Every row gives one point. A path goes straight from each point to the next, and from the last back to the first. The post is the endless flat space through its rows: a point in 2 columns, a line in 3, a plane in 4, and so on, so that a path can go around it. Count how often the path circles the post. Going back the other way cancels.
In the rows, zero is written as 128.

Post:
[[138 121]]
Path:
[[185 101]
 [163  71]
 [213 140]
 [180 165]
 [121 155]
 [157 185]
 [183 132]
 [174  83]
 [130  92]
 [155  94]
 [158  81]
 [ 92  75]
 [ 63 126]
 [116 152]
 [ 97 129]
 [141 164]
 [212 168]
 [170 109]
 [137  74]
 [105  91]
 [119 128]
 [135 140]
 [159 134]
 [163 121]
 [216 125]
 [175 171]
 [206 157]
 [167  90]
 [131  91]
 [ 99  88]
 [152  63]
 [210 113]
 [182 138]]
Times around: 2

Post (5 x 6):
[[113 152 158 137  32 179]
 [117  97 167  96 137 209]
 [150 112 132 155 130  73]
 [164 122 149 214  96 127]
 [121 117 120 177  72 134]]
Path (14 x 6):
[[110 120 191 178 100 164]
 [142 143 208 132  55 204]
 [139  88 127 160  93 154]
 [163 121 171 147  62 165]
 [161  94 155 182  52  77]
 [161 124 173  94 104 175]
 [110  92  64 142 116  86]
 [ 76 172 146 125  79 162]
 [ 64 145 127 168  92 213]
 [ 99 138 193 186  94 147]
 [140  66 176 115 129 140]
 [169 106 133 115  60 111]
 [158 141  93 217  99 179]
 [ 95 123 139  96 131 195]]
Times around: 2

Post:
[[139 142 137 151 109 119 184 132 172 148 104 204]
 [ 67 129 104 128 135 129 138 205 136 137 108  77]
 [124 155  91 127 114  78  93 139 127 127 124 144]
 [134 114 163 110 149  88  75  85  96 142  69 162]
 [127 109 102 118  70 102 161 142 155  83 115 136]
 [145 100 113  68 128 144 229 197  86 159 151  28]
 [123 120  80 154 107 127 186 146  58 114  92 164]
 [138  81 126 125 176 104 152 159  85 107 120 154]
 [ 57  96 103 161 158  51 164 149 116 156  83 181]
 [197 133 145 128 103  80 127 150  95 149  76 112]
 [ 65  72 122 190 134  96 157 101 109  86 156 167]]
Path:
[[ 68  77  90 167 143  77 154 101  66  91 129 130]
 [ 73 173  52 156 138  46 156 147  80  92 138 169]
 [126 100 116 167 111  12 159 141 116 103 181 148]
 [ 94 112 155 150 121 114 204 125 111 203 109 143]
 [123 111 138 168  92  71  88 134 141 125 104 122]
 [143  99 137 124 129  92 149 111 157 136 118 141]
 [143 108 134 131 242  31 153 215 222 109 124 160]
 [117  91 106  71 159 112 181 141 178 139 125  75]
 [ 88 102 105 149 170  53 138 149 152 143  79 107]
 [163 136 115  96 126  81 161 159 156 135 105 118]
 [ 98 139  87 128 112 135 176 149 127 135  57  95]
 [103  89 117 152 149  74 201 123  77 120  79 183]
 [ 43 167 111 168  87  41 124 142 136 118 140 142]
 [156  99 137 120 120 151 173 169  96 111 131 123]
 [126  73 128 121 162  87 149 174 132 151  57 190]
 [130  91  71 142 134  96 172  99  48 119 101 196]
 [ 94  71 148 164 138 128  98 112  81 121  68 143]
 [ 86  95 139 159 106 128 190 166 133 208  72 148]
 [102  82  76 199 134  20 138 111  77 135 100 176]
 [123  85 111 181 132  75 194 119 122 118 185  80]
 [ 67 156  77 164 147  58 178 156  91 151 156  91]
 [102 111 120 121 154  54 128 113 158 103 128 198]
 [145 139 133 119 147  80 155 179 133 143  87  83]
 [ 56 122  97 134 136  93 163 152  79  91  59 148]
 [ 72 124 121 127 154  66 135 178 128 142  96 207]
 [130 115 144 131 124 227 118 131  54 106 151  99]
 [117  85 124 136 117 187 126 121  90 127 121 130]
 [162  51 123 111 154 206 181 111  89  55  83 122]
 [128 150  97 145 141   7 152 109 108 175  41 137]
 [138  63 140 121 168  38 190 100  50 134  95 169]
 [ 30  87  98 178 141  67 143  92  72 101  92 239]
 [113 140 160 140 128  30 150  96 116 142 105 154]
 [116 177  87 131  85  97 149 187 106 155  64  48]]
Times around: 3

Post:
[[115 102 143  98 174 100 115 173 163  85  91 127 137 124  99 142 151 122]
 [128  77 142 177 172 161 109 162 157 152 161 125  90 243  91 152  68 148]
 [120 172 152 152 108 151 156 169 168 113 173 162 155 147 130 198 161 129]
 [ 95 117 102  94 122 112 113  81 160  89 120 167 130 124 118 146 106  78]
 [109 150 122 131 161 178 155 132 168  91 120 168 120 203 107 136 184  78]
 [152 139  80  65 125  91 105 158 101 157  98 135  74 166 166 121 104 139]
 [ 82 151 161 122  94 101 164 126  83 159 103 167 119 122 139 145 140 124]
 [ 94 107 154  90 162 179  55 178 164 115 137 167 146 139 165 129 186 143]
 [104 167 143  85 119 111 183 134 135 155 166 140 142 137  77 110 135 168]
 [178 114 233 104  41 164 225 184 208 155 145 139 137 109  92  97  67 188]
 [113 140 119 104 118 161  77 102 123 214  48 128 147 176  51 172 109 139]
 [113 133 109  80 204 168 120 171 122 215 100 189 141 101  81 165 107 136]
 [140 118 156 157  73 161 144 167 132 154 150 113 113 122  66 109 139 148]
 [139 103 118  43 167 183 110  16 126  72 103  98 116 124 161 172 169 184]
 [145 158 114 170 167  94 154 118 183 153 131  66 131 129 148 100 171 176]
 [150 223 172 160  80 169  58 101 100 115   7 120 153 126  85 104 144 220]
 [107 140 115 103 101 158 145 132 113  93 107 104 168 135 160 136 108 121]]
Path:
[[112 115 176  98 131  95 114 200 189 130 145 195  92 159 136 119 142  74]
 [121  97 121  93 156 158 109 130 149  94 103 133 146 153 140  86 165  89]
 [145 123 141 170 104 132 127  98 161 145 100 152 142 134 119 146 121 148]
 [102 132 127  81 120 176 149  90  76 151  26 174 110 156  85 169  90 172]
 [124 187  95 108 127 129 102  87 124 110  64 141 106 131  46 154 128 127]
 [140 127  89  82 162 133  74  82 172  86  77  84  97 206 147 162 138 104]
 [164 180 146  69 153 174 164 179 177 228 165 154 182 141 130 140 149 176]
 [108  68 131 184 181 148 160 105 103 227 123 155 110 167 102 127 102  96]
 [166 150 113  98 222 160  74  96 194 137 113 106 134 132 141 127 167 173]
 [ 95  73 106  56 138 186 163 130 125  81 181  77 127 129 150 136 153 113]
 [123 136  85 108 140 130 167 128 168  95  82 178  81 104  71 167 113  83]
 [208 190 118 144  96 161 113 203 214 126 110 149 166 113 107 159 121 207]
 [131 140 191 119 142 175 159 171 100 147 107 186 165  74  47 120  84 193]
 [153  97 195  79 182 116 103 148 136 101 108 150  83 165  73 116 176 146]
 [112 161 138  39 171 167  78 130 156 110 141 161 142 109 133 165 189 160]
 [113 124 139 144 132 146 174 103 152  68  86 153  68 131  84 135  97 156]
 [101 152  82 120 107 158 135 153 110  78 134 101 115 181 201 124 167 142]
 [105 161 167 127  54 204 148 132 124 184  72 125 138 118  53 195  40 119]]
Times around: 0

Post (17 x 18):
[[110 163 164 178 120 108  70 141 106  64 188 119  90 109  90 159 122  91]
 [163 152  85 207 124 118  96 108 137 161 132 168  87 154 140 114  97  83]
 [112  98 142 124 134 115 182 128  82 152 142 146 141 179 144 146  86 121]
 [167  67 173 163 135 133 124  87 171 165 137 122 118 106 137  93 157 116]
 [134 108 115 184 102  91 107 148 130 187 128 163 173 136 123 172  98  80]
 [116 152 143 166  48 158 123 139 158 135  91 160 116 164 104 143 129  93]
 [120 196  95 145 141  83  67 115 119 103  87 157  90 141 162  70 115 153]
 [105  95 106 123  67 177 158 135 112 173 131 104  72 141 121 112 115 116]
 [176 157  54 112  89 141 106 119 158 113 155 138 115 164 116  82  85 158]
 [110 113 115 157 109  97 106 177 100  72 149 151 113 146 113 119 152 131]
 [133 105 121 135 121 138 161 157 108 144 129 147 135 121 118 176  85  46]
 [125 181 174 132 143 124 142 181  76 140 160 108 103 106 114 112 115  95]
 [ 98 160 117 141  98 117 125 117 110 127  88 150  91 127 111 122 164 156]
 [116 124 108 148 162  99 109 162 105 121  89 153 101 146 143 163 133 174]
 [189 133 102 131  77 125 106 118 114 141 113 179 138 191 153 165 103  92]
 [ 96 133 121 135 143 174  77 105 117 148 132 160 100 150  91  60 130 100]
 [ 97 132 163 112 138 109 128 185  98 124 199 162 111 106 120 155 102  67]]
Path (27 x 18):
[[112  87  88 204  95 103 152 131 129 142 133 102 105 132 108 164 127 101]
 [ 84 129 127 142  86  73 135 110 132 150 119 141  69 114 132 134 142 140]
 [140 120  99 154  97 118  65 124 135 122 180 142  86 121  89 105  75 101]
 [152 116  63 162 129 117  37  99 112  61 193 164 119 122  96 122 119 118]
 [132 166  81 157 124 130 168 189 110 100 154 137  94 115 132 197 121 137]
 [100 116  98 151 114 139 140  92 119 143  81 158  85 182 154 133 106  95]
 [159 193 147 132 116 101  31  43 171 173 136 165 102  67 110 102 152  84]
 [130 166 172 173 113 119  90 153 193 140 158 139 124 122  82 118  96 129]
 [ 84  85 200 151  87 138 131 147 128 158  92 190  79 111 159 157 144  83]
 [121 180  39 143 122 178 104 125  77 134  95 135  61 127 135 163 101 106]
 [118 147  86 149  99 117  71 106  90  94 102 154 118 165 130 113 122 141]
 [166 159 117 191 101 137 155 181  49 119 148 137 110 167  84 163  89 133]
 [198 105  82  87 142 111 102 214  87  76 183 125  85 148 146  80 106 136]
 [144 119 121 114 158 131 144 157 146 139 136 181 105 157 122 150 115 102]
 [189 152 100 169 116 102  91 131 164  71 169 135 119 105 113 237  96 102]
 [ 41 147 168  74 107 193 150 148 146 145 134 205 147 134  84 179 113 172]
 [144 121 156 156 125  84 127 116  94 147 157  92 140 152 143 114  77 183]
 [177 158  90 198  83 141 144 156 138 140  98 137  79 201  84 136  90 115]
 [ 45 142 144 107 115 130  90 147  78 178 110 175 127 197  83 144 125  60]
 [108 249  95 159 118 181  69 122 156 145  97 155  21 133 143 148 131  95]
 [ 86 175 178 247  94 165 132  88 134 170 131 101  99 134  96 187  93 100]
 [221 138 143 156  65 114 128  88  97 115 151 137 191 207 148 141  69 141]
 [201 174 157 147  93  76  81 172 171 100 145 140 132 113 103  92 108 134]
 [ 77 166 147 128  84 123 147 134 124 209 100 142  96 170 112 145  89 111]
 [112  77 149 207  48 102  96 152 101 167 136 177  69  96 123 184 140  26]
 [139 123 109 166 122 133 134 113 150 184 103 162  88 118 149 117 133 147]
 [ 82 139 139 209 103 146 113 147 156 132 141 153  78 146 123 194 109 103]]
Times around: 0

Post (17 x 18):
[[108  96 118 161 160 136 149 160 118 138  92 137 127  88 105 156 165  87]
 [129 166 150  94 143 108 112 118 134 152 127 115 100 121 143 151 115 107]
 [166 157 138 131 110 110 117 104 121 102  87 106 109 126  96 115 102 144]
 [118 111 150 144 158  82 124  80 112 121 134 158 112  72 142  94 121 156]
 [165 115 189 128  99 146 116 110 127 142 146 115 133 150 118 112 130 159]
 [113 140 101 134 116 146  98 100 145 146 197 136 123 109  86 127 154 147]
 [114 144 122 133 158 120 124 108 100  86 124 149 145 101 109 132 125 110]
 [141  99 116 106 123  77 123  81 152 112 100 187 118 150 154 115 116  91]
 [120  58 156 142  83 169 108  99 102 111 126 150 103 104 153 130 113 156]
 [100 132 159 137 155 103 102 125 115 145 107 124  96 169 129 128  98 157]
 [125  68 142 101  85 129 157 133  62 105  93 133  93 115 134 114  68 159]
 [122 108 111 160 179 132 150 125 127 157  90 136 119 141 147 149  91 112]
 [127  84 141 134  92 106 126 122 145 105 133 108 100 132 157  96  81 125]
 [104 149 132 141 133 111 140 101 178 138 138 141 151  96  74  79  96 138]
 [103 130 126 108 184 137 105 101 103 120  96 125 101 143 192  91 150 125]
 [141 104 138 122 140 140 126 152 103 104 104 127  87 161 168 157 121 189]
 [122 161  90 115  99  39 162  84 175 118  96 123 165  97 124  94 107 115]]
Path (31 x 18):
[[116 121 174 163 144 126 112 146 135 125 185 211 133 140  86 132 142 153]
 [141 109 112 148 110 134 152  78 147 139 113 130 120 142 159 120  87 128]
 [133  84 132 153 124  80 128 119  95  82 123 107 111  93  84 140 129 114]
 [145  91 142 126 122 159  93  88 148 126  63 121  90 153 162  90 129 126]
 [104 113  80 137 124  86 135 105 162  90 154 142 140  53 112  66  34 121]
 [ 88 142 149 131 138 165  99 138  73 110 145 150 111  76 107 126  93  75]
 [ 99 100 123 153 138 120 143 137  59 133 116 131  51  98 130 127 120 153]
 [176 137 153  95 143  98 163 105 132 159 111 109  83 192 189 151  75 195]
 [ 88 123 187 119 104  92 135 128 159 125  99 114 109 156 110 107  72 126]
 [100 152 123 141 177 131 146 133 137  94 189 203 168 108   7  86 159 136]
 [ 96 112 113 120  94  81 141 129 160 104  83 163 137 160 117  61 131 137]
 [170 152 110 132 143 150 132  72 135 107 139 146  84 121 185 139 144 140]
 [ 93 118 106 161 113  95 118 114 147  97 138 118 108  95  77 119 151 177]
 [178  75 116 158 114 180 149 132 105 116  78 111 137 123 133 182 158 155]
 [141 136 136 128 154  80  90 134 140 101 169 122 129 102 125 108 113 126]
 [154 169 101 114 124  94 126  75 117 128 108 163 115 105 146 105 130 184]
 [148 106 112 136 134  77 165 105 122 145  47 178 138 160 145 134  41  52]
 [166 122 199 133 159  91  90 132 110 145 112  99 105 113 166 138 133  99]
 [112 107 120 120 116 159 138  73  92  80 143 113 177  47  80  33 120 144]
 [142 128 143 129 115 143 129 127 122 100 139  74 136 130 155 106  39  88]
 [122 118 122 136 132 144 155 123 145 123 108 149 132 109 113  84 101 132]
 [113 120 176 167 112 127 124 144 224 142 128 116  93 115 157 115 125 162]
 [154  47 150 131  89 131 129 119 122 157  56  98  48 197 159  80 117 164]
 [135 123  92 114 114  92 118  93 138 136  87 121 129 176 109 140 138 120]
 [ 77  98 104 129 139 106 131 135  79 116 154 136 164  74  79 109 119 160]
 [ 94 126  84  90 134 128 137  87 124 183 127 118 156 105 111 120 144 160]
 [113 144 158 172 131 203  86  91 170 135 146  84 131 142 123 134 184 129]
 [124  94 119 154 208 120 182 144 141 111 111 187  76 102  76 125 110 178]
 [104  99  95 110 138 106 171 108 125 161 129 127 148 115 118 135 100 109]
 [197 173 153  87 161 152  77 113  77 113  93  89  77 130 104  92  94 195]
 [ 86 101 107 157 123 136 103 118 148 171  77 113 121 140 130  42 145 129]]
Times around: 3

Post (17 x 18):
[[ 90 122 132 170  91 128 135  77 132 161 157 153 120 115 137 134 162 162]
 [150 109  92 100 115 163 151 148 119 103 113 213 144 131 143  81 115 105]
 [169 101 120 146  87 143  77 119 105 149 150 124  89  53 133 205 123 153]
 [152 174 123  88 107 177 172  95 124 154 149 142 174 162  86 147 166 127]
 [165 129 143 116 138 129 153 126 108 135 103  84  95 104  91  71 144 139]
 [118  92 134  95 141 137 100 149 105  97 115 121  49 131 170 134 173 164]
 [177  99  59 113  77 141 170  74 118 159 146 123 169 203 124 146 112  73]
 [129 136 195 124 151 147 130  94 141 106 101 131 110  64 110 137 138 158]
 [131 135  88 126 120 156 129  76  86 139 124 115  94 119  86 127  96 101]
 [ 80 108 144 132 124 145 128 156 130 134  92  81 118 156 112 138 166 170]
 [106 147 164 126  92 203 103  89 103 170 133 155 124 159 142  49 121 112]
 [204  90  93 136  73 182 160 107  88  91 117 164 108 171 144 126  80 129]
 [169 163 121 141 123 159 153  97 120 127 147  64 130  79  94 131 148 130]
 [132 157 134  90 121 107  75 130 136 129 169 111 215 149 149 155 147 179]
 [143  95 118 155 150 138  88  90  96 150 163 109 109 111 127 133 179 160]
 [107 121 161 142 109  74 132 164  92  74 153  50 152 121  82 132 133  71]
 [181 124 135  86 140 155 173 154 134 142 144 164 192 149 154 102  97 142]]
Path, 30 rows:
[[220  69  31  96 139 135 101 122 139 147 184 135  82  48 189 146 112 143]
 [156 139 151  90  83 129 115 130 137 153 159 176 128  93 109 206 179 102]
 [181 147 124 146  62 135 144  75 133 138 111  58  87 139 146 163  98 108]
 [125  83 129 142 109 153 107 127 134 101 111 138  97 113 122 143 170  99]
 [146  44  84  34 198 160 163 132 180 188 105 224 122 168 175  96 148 120]
 [111  89 179 115 118 122  83 137 126 128 120 223 117 173 166 144  91 139]
 [134 111 180 103 177 198 163 126 126 118  99 166 183 203 194 136  78 142]
 [163 122 215 102  47 136  76 134 109  85 115 125 137 143 172 172  96 179]
 [ 51  90 114 117 158  85 105  89 129 165 154 109 188 169 106 178 159 189]
 [133  56 123 130 101 167  47 143 133 129 107 123  97  66 105 200 140  99]
 [138  94 175 119 124 166 183 117 140 168 155  97 117 186 145  95 108 141]
 [138 153  77 120 194 120 157  25 133 133 170  62 162  65 104 148  98 122]
 [ 82 114 119 156 115 137 105 122  65 112 154 123 111 119 101 173 173 116]
 [140 185 146 130 104 122 156  46 102 172 172 118 202 202  97  70 158 120]
 [124  91 137 127 176  99  50 221 138  32 115 128 143 106 142 148 165 144]
 [141  81 150 130 134 154 155 114 117  92 148 249 146 199 171  84 147 144]
 [121  73 195 158 130 141 141 154  94  66  86 153  58 121 147 181  85 138]
 [131 182  92  86 137 112 121 115  68 100 150  54 152 173 112 103 134 129]
 [ 77 141  71  75 145 170  94 148 105 142  88 140 123  92  68 163 173 165]
 [128  87  89 147  82 114 117  42 115 153 169 149 110 143 131 117 132 127]
 [193  96  60 113 121 122 130 131 133 144 151 117 183 196 168  70 114 135]
 [182  93 121 140 115  84 140 101 118 122 193 201 125 119 197 146 128  98]
 [138 193 200 123  41 183 129 122 111 175 150 160 167 132 116 133 141 162]
 [159 108  98  86  87 189 191 151  50 151 127 177 155 231 129  75 140 137]
 [108  67  48 120 104 182 121 185 128 117  60 164  92  70 109 142 101 102]
 [155 159 149 107  84 118  31 128  76  56 165  85  59 114 116 186 114 175]
 [162 155 160 149 147 238 149  90 135 132 108 177 191 172 103  94 136 179]
 [169 185 176  58 147 168 110 187 128 144 143 141 167  90 130 191 217 105]
 [133 126 122 131 175 181 165  90  74 108 106  95  98  83  90 108 123 121]
 [ 89 108 106 140  83 158  59 122  99  52 105 137 121 147 144 137 146 207]]
Times around: 3
